Rows are points. To make a cloud, some directions were put in groups of two or more. Within a group, all points are equally far from the middle, so they leave a hole (a ring in 2 directions, a hollow ball in 3). The other directions are filled evenly. Then the cloud was stretched, turned, moved and blurred a little. Count the holes, and give their numbers of directions, smallest first.

Cloud (20 x 3)
[[  2.1  32.9  -2.9]
 [ -9.7   2.4 -19.2]
 [ 43.4   8.7  18.5]
 [-11.2   7.6  -1.8]
 [ -0.4  23.9  -5.8]
 [-11.8   2.3 -15.3]
 [  5.9 -35.1  22.4]
 [ 22.6  10.9  11.8]
 [ -7.1 -29.2   8.2]
 [-13.3   9.5 -40.9]
 [-32.6   9.9  -2.0]
 [ -0.7   4.2   9.0]
 [ 12.5  12.2  11.1]
 [ -6.0   3.2  -3.9]
 [-43.3 -13.9  -7.5]
 [  6.1  13.1 -19.5]
 [-26.4  -7.8 -28.2]
 [ -3.8  -1.1 -28.3]
 [ 49.8   3.6   1.9]
 [ 12.4  -8.3  35.5]]
Holes: 0
